Each row is a point. The window is the flat piece filled in between its corners: a triangle in 3 columns, a solid with four corners in 4, and so on. A path goes straight from each point to the next, and from the last back to the first. After which points does the path pass through the window?
In the rows, 128 means zero.

Window, 4 rows:
[[134 191  65 175]
 [139  94 125 188]
 [156 157 153  89]
 [119 198 158  92]]
Path:
(1): [103 175 129 100]
(2): [163 206 170 113]
(3): [143 209 174 154]
(4): [114 185 135  81]
(5): [139 105  48 168]
(6): [145 140 133 193]
(7): [156 179 150 123]
(8): [129 158 128  90]
(9): [126 151  65 167]
(10): [163 168  81 191]
(11): [158 142 151 180]
(12): [128 103 118 146]
(13): [125  96 106 165]
(14): [177 121 133 187]
(15): [175 175 194 145]
(16): [124 125 135 117]
Through the window after points: 1, 3, 7, 11

Window (6 x 6):
[[ 86 105 118 166 107 113]
 [144 131 179 169 143  94]
 [130 103 104 124 131 101]
 [110 141 127 121 192 166]
 [ 88 157 201  90 141 134]
 [ 44 248 167  57 169 141]]
Path:
(1): [117 169 170 119 123 149]
(2): [130 176 146 136 133 175]
(3): [ 87 118 136 114 210 116]
(4): [101  86 166 126 179 106]
(5): [127 136 124 159 114 125]
(6): [116 175 182 117  82 159]
(7): [ 91 141 178 111 163 112]
(8): [ 51 142 169  97 201 118]
(9): [148 196 165 105 128 131]
(10): [ 95 211 150 111 141 159]
(11): [ 78 170 174 108 165 114]
(12): [ 55 132 144 119 187  93]
(13): [141 166 126 121 141 151]
(14): [ 76 206 153  83 135 149]
(15): [ 51 179 138  81 196 122]
(16): [ 70 141 171 141 172 114]
Through the window after points: 2, 6

Window:
[[ 46 104  58 129  79 100 179  47 138]
 [ 89 142 182 192 219  73 140 172  60]
 [ 87 145 136 166 187 179 153 116  92]
 [164 126  89 170 114 109 114 102 131]
 [105 178 164 130 249  85 140 125  25]
 [103  73  97 152 136 123  89  69 105]
 [ 94 131  76 154  59 145  76  88  98]
 [108  90 116  89  74 165 126 104 103]
 [122 134 157 168 105 105  95  60 129]]
Path:
(1): [126  92 103 162  90 108 150  89  36]
(2): [146 140 113 193 145 101 163  95  46]
(3): [ 90 127 127 159 168 102 110 111 112]
(4): [ 82 145 138 132 150 113 111 107 115]
(5): [ 94 110 121 156 134 114 142  83  80]
(6): [101 112 125 164  67 145 136  66  51]
(7): [103 112  94 110 127 133  87 123 140]
(8): [102 137 104 134 174 129 126 130 148]
(9): [105 155 150 185  89 104 149  60  20]
(10): [143  83 120 133  87 164 152  80  69]
(11): [ 70 125 110  99 110 132  99 123 135]
(12): [ 68 129  91 109 150 143 126 113 157]
Through the window after points: 6, 10

Window, 12 rows:
[[120 134  74 178 138  65 195 159  98 154 156 108]
 [149 174 151 168  41 157  60  67 113 137 116 113]
 [ 97 143 101 112  85  78 120 128  53 146  79 174]
 [ 72 166 112 123 118 144  53  90  93 192 100 140]
 [ 98 174  65  84 134 101 185 118  91 152 148 205]
 [161 112  76 116 178  59 207  77 171  80  58 119]
 [119  98 145 171 169  75 181 109  57 153 197 160]
 [117 151 154 167 161 101 200 154 112 134 113 153]
 [ 76  78  70  89 124  86 231 105 179  98  78 153]
 [146 154 142 120  57 132  58  93 113 236  96 163]
 [166 152 195 163 109  94  48 159 114 137 190  90]
 [165 100 116 211 168 112 132 186  86 120 189 161]]
Path:
(1): [ 90 184 105 152 101  75  95 102 127 150 104 193]
(2): [ 87 152  88 190 125  62 158 123 129 146 149 194]
(3): [166 132 132  78 143 141 167 119  92 140 120 100]
(4): [137 104  78 140 139 188 161 123  95 123 149  63]
(5): [149 140 137 180 155  18 128 145 123 129 125 226]
(6): [108 146 125 180 134  86 120 102 141 147 147 162]
(7): [140 128 115 100 136 142 178 135  76 150 104 112]
(8): [144 121 135 132 131 125 130 131  89 150 124 107]
(9): [117 133 128 209 117  61 113  86 149 119 139 165]
(10): [104 149 118 196 160  54 140 102 138 138  87 181]
(11): [116 144 130 115 113 156 116 140  77 169 142 126]
(12): [137 132 123 123 100 125 134 113  96 163 119 135]
Through the window after points: 4, 10, 12

Window, 14 rows:
[[191 136  48 104  61 131 161 102 120 126 146 155 145 129]
 [161 171 227 122 153 184 122 129 146 154 165 159 188 180]
 [ 87 214 117 120 135 147 103 133 180 165 153  99  77 161]
 [101  48 134 161 155 180 143 121 130  61 125 135  91 157]
 [108  32  54 123 115  96 101 168  80 148 132 161 109 122]
 [118 153 158 171 151 154 239 151 229  40  91 225 113 187]
 [202  84 179 144 139 126 200 100 142 125 103 154  79 198]
 [126 199 179 176 132 107 123 117  34 140 177 137 183 125]
 [ 41 178 223  99  87 164  85  58 110 129 100 168  67 164]
 [150 160  94  85 180 126 170  72 112  75  77 124 172  88]
 [ 88 141 127 141  84 163 135 168 193 115  59 112  47 135]
 [182 203 136 103 180 140  75 115 109  82 117 107  80 104]
 [156 121 150  83  45  89 202 195  90 171 212 134 134 192]
 [183 182 154  98 137  89  72  92 129 113 157  88 184 147]]
Path:
(1): [131 150 117 122 131 172 127 152  92 117  92 142 122 240]
(2): [118 148 134 156 137 171 112 127  63 151  51 153 111 208]
(3): [132 141 147 110 115 108 141  81 211  65 183 138 109  57]
(4): [144 105 163 114 102 127 180 124 182 119 143 151 102  95]
(5): [171 161  92 161 169 143 148 164  90 109 115 123 147 247]
(6): [131 113 126 124 135 121 131 129  96 128 100 145 118 170]
(7): [137 123 167 108  88 145 163  86 193 118 187 157  71  89]
(8): [151 147 164 124 103 110 137 111 158 156 130 147 119  80]
(9): [142 146 115 120 132 163 170 159  93  75 149 145 127 245]
(10): [135 149 102 149 131 134 168 168 107 102 106 120 125 188]
(11): [142 119 164 105 130 142 119 101 180 145 164 144 107 108]
(12): [105 115 190 111 149 143 126  97 131 119 152 139 106 105]
(13): [139 177 103 137  91 163 136 137 108  93  80 147 117 237]
(14): [140 156 105 111 136 128 126 135  91 101 132 108 142 184]
(15): [169 139 140 123 141 118 158 113 151 119 130 145 136  97]
(16): [112 119 165 130  95 115 160 111 141 132 158 148 122 123]
Through the window after points: 6, 8, 12

Window (14 x 14):
[[178 134  82 191  99 191  68 208 161 159 150 183 182 180]
 [164  66  77 116 118 202  69 103 146  88 126 163  56 146]
 [141 154 135 170 111 104 122 102  71 151 102 164 127  48]
 [132 172  53 123 157 170  50 199 126 128 148 207 170 168]
 [142 110 134 135 142 171 120 108 149 125 148 212  28 176]
 [115 120 163 161 137 113 135 124  96 101 181 136 153  97]
 [ 77  75 144 121 107 176 123 121 173 106  85 182  96 166]
 [127 182  89 167 108 176  64 187 192 126 159 160 131 107]
 [155 143 175 155 208  69 132 166 103 143 104 108 142  80]
 [141 157 116 173 109  52 154  95 112  98 112 114 115 115]
 [146 164 159 151 155 121 141  35 120 133 112 115 141  99]
 [156 133  81 145  84 127   7 164 199 153 171 209 172 147]
 [104 138 124 141 109  91 135  92 102 189 142  85 117  99]
 [164 153 169  89 109 107 171 119 107 127 123 126 125  93]]
Path:
(1): [134 155 180 188  91 148  74 164 110 132 108 159 127 156]
(2): [111 101  22 101 165 136 124  96 186 130 174 167 116  91]
(3): [164 130 118 134 136 107 155 158 120 144 134 156 150  64]
(4): [124 162 193 135 154 110  83 105 114 119 111 101 105 165]
(5): [131 169 181 147 128 135  30 115 125 139 117 144 111 157]
(6): [132  95  58 140 115 143 185 127 150 122 122 177 124 103]
(7): [137 111 117 114 110  97 157 114 151 125 131 147  90  88]
(8): [127 166 155 158 156 139  81 106  78 131 121 127 142 137]
Through the window after points: 3

Window:
[[ 50 105 141  62  90  63 111  89 174 184 165 204 124  75]
 [185 127 105 139 103 151 139 110  92 145 134  68 111  43]
 [ 66 109 180  63  90  84 117 184 140 111  84 163 101  65]
 [204 127 141 142 117 144 177 103  83 179 114 132  98 140]
 [220 143  58 136 187 106 155 127 106 175 150 126 152 113]
 [ 59  82 137  89 104 159 157 181  93 108 152  95  78 107]
 [ 77 181 164 100 100  72  70  82 117 118 167 208 147 105]
 [164  63 157 119 161 189 138 148 130  91 134  91  43  82]
 [237 124 132  85  99 145 146 154 121 145 175  95 110 130]
 [ 66 103 156  86  98 160 127 142 155 133 133 195 175  68]
 [206 128  89 157 119  99 194  89 154 118 145 103 152 128]
 [158 177  61 174  98 104  78  94 172 185 131 157 147 137]
 [ 50 122 145  36 107 100  73  78 147 140  99 158 162 116]
 [185 153 132 194 152  98 119 105 151 203 156  78 179 124]]
Path:
(1): [187  15  98 113  94 135 127 143 100 126 119 183 155 123]
(2): [ 84 217 146 100 142 111 117 107 166 143 155  76  99  74]
(3): [125 234  98  83 115 136 153  82 169 160 155 153 131 103]
(4): [144  64 143 122 125  97 113 138 116 145 133 138 138 126]
(5): [159 111 111 128  97 123 112  97 123 135 143 139 136  98]
(6): [ 78 180 146  91 164 130 140 121 160 198 131 118 155 118]
(7): [136 214 122  46 165 112 152  98 155 124 141 175  95 125]
(8): [121  87 122 138  85 131 116 137 115 147 137 127 129  98]
Through the window after points: none

Window:
[[154  61 121 112 145  60 128  79 121 172 134 161 197 120]
 [ 99 112 127 243  66  80 184  85 204 137 146 119 129 123]
 [ 75 113 148 190 101 171  21 120 106  67 145 124 150  76]
 [ 88 142 100 146 165 145 103 184  76 160 144 130 204 174]
 [ 85 110 128 217  74 177  60 124  92 140 168 196 148 125]
 [133 186 119 177 114 175  42 142 135 171  90 169 206  99]
 [155 150  90 191 125 138 157 162 210  75 177 160 183 191]
 [117 145  84 143  83  80  96  95 130  90 198 123 113 159]
 [ 96  72  56 118 121 154  61  88 125 115 217 120 138 119]
 [172 145 125 152 171 149 120 147  91  79 174  54  72  90]
 [109 139  91 154 144 102 179  84 118 118 158 181 186  48]
 [104 152  97 124 177 180  87 119  95  46 147  95  39 140]
 [136 211 184 104 167 143 101 108 146 130 173  88  99 164]
 [122 157 149  92 100 150 144 125 117  93 138 102  86  61]]
Path:
(1): [145 142  94 176  91 145 117 101 112 125 146 108 156 124]
(2): [108 137 142 155 107 174  71  69  80  73 136 104 168 140]
(3): [125 135 108 170 140 134 108 161 144 105 171 129 129 117]
(4): [ 48 126 155 125 118 112  65 154 152 140 203 161  83  81]
(5): [195 160  85 171 119 177 133  89  98 103  81 114 203 137]
(6): [172 117 107 134 105 151 115  82  81 130 159  75 249 165]
(7): [ 35 152 107 162 179 130  88 194 130 132 154 187  87 105]
(8): [ 89 136 155  89 142 133 129 185 156  95 175 134  30  81]
(9): [125 145  87 180 135 151 103 107 102 108 142 117 182 164]
(10): [140 126  97 142 108 141 139  95  91  97 145 141 179 147]
(11): [125 131 140 139 165  94 111 123 166 151 164 137 138 106]
(12): [106 132 107 149 123 128  51 136 145 120 158 152 136 121]
(13): [125 137 110 161 116 160 122  91 129 140 156 112 162 117]
(14): [126 140 112 153 145 174  76  67  42  85 105 111 113 166]
(15): [105 143 117 163 121 153  80 148 149 117 160 146 139  96]
(16): [100 125 116 153 137 124 104 134 130 109 150 165 147  87]
Through the window after points: 2, 4, 6, 8, 10, 12, 14
